Each wall is flat, endless, passes through zero and stands at right angles to its row. A trip goes straight from one point to another. List the walls that it crosses, first one first.

Walls:
(1): [19.6  7.8]
(2): [-17.8  -1.6]
(3): [18.3 23.3]
(4): [14.2 18.3]
(5): [-10.7  11.4]
(6): [-5.3 26.0]
(7): [ -3.1 -14.6]
Trips:
[12.7 -5.7] to [ 8.1 12.4] -> 7, 6, 5
[-17.0 -26.2] to [-15.1  -3.7] -> 5
[-14.6  -8.3] to [-11.0  -4.2] -> none
[ 1.4 23.3] to [27.5  6.6] -> 5

Walls:
(1): [-13.5 -18.4  21.1]
(2): [23.0  9.7  8.9]
(3): [-21.2  -3.3  -3.5]
(4): [21.1 18.2 13.4]
(5): [-10.0  28.7 -39.2]
Trips:
[12.8 14.2 -4.8] to [19.7 10.2 15.4] -> 5
[32.0  7.4 11.3] to [  4.1 -17.4   2.1] -> 1, 4, 2
[ 6.2 -2.7  8.3] to [26.4 -6.1  8.0] -> 1
[24.5 -4.1 16.4] to [ -9.3 -16.1 -16.2] -> 4, 2, 3, 5
[-17.0 -17.6 -19.6] to [ 16.8   0.7 -14.1] -> 1, 3, 2, 4

Walls:
(1): [ -9.0  20.9  -5.0 -11.3  -6.7  -1.9]
(2): [-13.4 -11.7 -13.1 -12.5  -6.8 -15.2]
(3): [-22.6  -1.2  14.9  -8.6  -1.1 -14.1]
(4): [ -0.1  10.5  -6.6  -2.4 -14.7 -12.2]
(5): [ 17.4 -23.3   8.2 -19.7 -18.7  -7.1]
Trips:
[  4.1 -17.2  -1.6  -0.3  16.2 -17.5] to [12.0 -9.7 17.3 -1.6 14.5 29.1] -> 3, 2
[-14.3   6.5 -15.6  -9.6  24.2  15.0] to [14.7 -2.5 20.5 -0.7 15.4  5.8] -> 2, 1, 5
[ 10.7 -11.0  -3.7  18.3  -1.6  -2.5] to [ 28.1   1.9 -13.7   2.0  -2.4  -3.4] -> 4
[-17.9 -13.8 -17.2 -13.7  -1.1  14.7] to [  2.4   4.7 -27.7 -21.7 -10.1  16.4] -> 3, 4
[-11.9  39.6  -3.7  -7.0  -5.2 -29.4] to [-12.0   9.5  11.6 -22.9  -5.5   5.6] -> 5
[  8.9  -1.0 -12.8   6.6 -22.8   9.9] to [ 15.8   6.3  -5.4 -10.2  14.4  -1.7] -> 4
[  2.5 -21.8 -21.8  -9.9   9.7   9.0] to [ 37.9   4.1  29.2  -3.5  24.9 -24.2] -> 2

Walls:
(1): [-26.1 -13.7  14.1  15.9  15.3   3.7 -35.4  36.9  -7.8]
(2): [ 24.1  -8.0 -17.3  -8.8   1.3   0.3   6.7  11.4 -12.0]
(3): [  3.4 -10.5  -0.3  -4.5 -14.3  16.0   6.6   3.5  -5.2]
(4): [ -1.0 -28.4  -5.3   7.3   8.6  -5.8  -0.2  11.3 -13.5]
(5): [ 28.8 -17.2 -18.2 -26.8  -7.9 -10.7  29.4  27.3  12.9]
(6): [-12.8 -20.1  -2.2  -0.7  26.7  -2.8   0.4   3.0  -1.1]
(7): [  0.1  -9.5 -12.1  -0.7 -17.7   4.0  -4.3  -2.0 -11.5]
(8): [ 12.1  13.9  -9.0   1.8  -0.6 -29.5  12.8   5.6   4.6]
Trips:
[ -3.4   2.1  16.2  11.0  -0.1   5.2 -23.0 -32.5 -13.2] to [ -3.8  -9.8  23.9  13.4   2.2  20.9   2.6 -18.4   0.5] -> 3, 7, 6
[ -3.8 -25.7   6.9   4.1 -38.2  44.9 -16.2  20.6  -7.3] to [  7.6 -12.2 -28.1 -10.1 -24.8  -4.2 -12.3   6.3   2.3] -> 5, 1, 8
[-18.6   7.3  13.2  18.0  -9.7  -8.4 -18.7  -5.0  10.1] to [ 17.9  -1.0 -18.5  16.0   7.9  -8.6   0.7   9.5   5.2] -> 8, 4, 2, 5, 6, 1

Walls:
(1): [-22.2  15.8  -1.7  -4.2 -30.8  -0.8  -3.1  -5.0  24.1 -10.7 -27.8  23.8]
(2): [  4.1  -5.3   9.9 -10.4  36.6 -18.6 -12.2  -1.1  -6.2   5.3  -1.1 -18.2]
(3): [-11.0 -18.3  -9.1  38.9  14.9  -3.0 -13.9   5.7 -15.1   0.1   9.6   4.0]
(4): [-19.0 -13.7   5.5 -25.5  -1.8   2.8  -8.3  -1.2  10.4 -19.3   2.5 -26.1]
Trips:
[-37.4 -16.9 -17.7   6.3   1.7 -25.9 -19.8  11.0  15.6  -0.8  24.4 -27.5] to [  4.2  -3.2 -31.4   1.6   1.4  18.8   8.1  -9.1  20.1 -26.4 -18.4 -17.7] -> 1, 2, 3
[ 34.0  10.1  -5.4  20.1  -6.8  -5.5  20.8   5.2  19.7 -18.8 -14.9 -18.8] to [ -3.0 -21.7   4.2 -19.6  -0.9 -13.9  -2.2  10.1  -5.9  -9.9  -2.9 -11.8] -> 1, 4, 2
[ 25.5   9.3  21.3 -18.0   6.0 -15.7  -1.5  13.9   1.3 -11.5 -15.5  -5.3] to [-13.8   1.9 -27.3   1.7 -18.2  16.3   3.4  -5.5  13.6 -12.2  -8.0   3.5] -> 1, 2
[ -3.7  -1.0  -8.2 -15.6  38.1 -11.7 -35.5 -17.6 -12.8  -1.6  12.2  15.8] to [  3.4  15.6 -10.8  -8.9   3.0   0.1   0.2   4.3 -10.3  -1.1  -3.4   7.9] -> 4, 3, 1, 2
[ -1.2  -9.9  -4.2   8.4 -20.4  -5.3  -0.7  35.2   4.8  -3.0   6.3   4.2] to [ -0.1 -12.3   2.3  20.2 -20.0   5.2 -18.4 -12.9 -24.5  -4.6  -6.5   2.8] -> none

Walls:
(1): [ 17.0  -3.1 -10.5   5.6 -14.0   0.7  14.5 -10.4  15.9 -20.5 -11.2  -6.0
  -2.0 -33.4 -12.6  -0.8  -7.2  -5.0]
(2): [  6.1  17.2  33.6  14.7  -5.1   5.9  -7.6  15.2   8.0  -4.7 -14.2  12.1
  -2.5   7.2 -12.7   2.7 -21.6  16.5]
(3): [ 19.5  -0.4   0.3   5.7 -25.9  22.7  -7.1  -6.4   3.6  22.9   2.5  16.0
  12.6 -34.6   1.7 -26.2   2.0 -19.9]
(4): [-21.5  21.5  -4.4  10.6   8.3   3.8  18.9  -1.7 -11.6  17.3  -2.6   6.0
  15.5   5.0 -11.0 -29.3 -20.7   4.6]
(5): [  4.1  18.0  14.5  13.3  -3.2   4.9  -5.1   3.9   3.1   8.0  -0.1 -16.1
  -3.8 -12.3  16.6  13.7  12.1  -2.2]
(6): [ 11.9  -0.2  20.7   8.6 -16.4  -5.5  15.6  24.2   2.9   0.5   5.6  -4.6
  -6.0   8.6  -0.1 -25.3   2.4   1.8]
(7): [  6.9 -31.8 -31.8  11.7  12.2   6.7 -33.4  18.6   1.6   9.8  -1.8  10.5
   3.2   4.0  10.1   2.3   5.1 -21.8]
Trips:
[ 18.7   3.8  30.7   7.1 -14.4 -24.7  -5.5  -0.9 -20.6  10.0 -34.6  12.5
  15.3   9.6  -0.8 -22.4  12.8  17.3] to [-12.3 -17.6  -4.2 -15.4 -10.4 -13.4 -16.1  -1.9 -27.4  -1.4 -21.3  30.3
  12.6   1.4  10.2  -9.9 -29.6  -6.2] -> 5, 7, 6
[ -0.1 -14.3 -18.2  18.9  14.0   4.3  -0.7  14.3 -14.2   1.9   3.4   1.4
   0.4  -1.2 -18.7   1.0 -31.5 -11.9] to [ 10.9  14.2  -0.7   9.7 -10.4 -20.2   6.2  14.2 -19.7 -11.2  -0.7   3.3
 -12.2  11.4 -21.4  12.7   7.0 -20.1] -> 6, 4, 7, 5
[ -9.8 -14.2  -1.6 -10.9   8.0  -6.9  31.0  25.5 -30.7   3.7  29.9   0.4
   8.1   0.2 -29.5  -7.1  31.0 -11.1] to [ -2.3  19.9  -0.9 -22.9  15.8 -19.9   2.1  -8.4  -0.8 -15.0  19.1   7.8
   5.5 -16.6  -9.9   9.0  -9.5   1.3] -> 6, 1
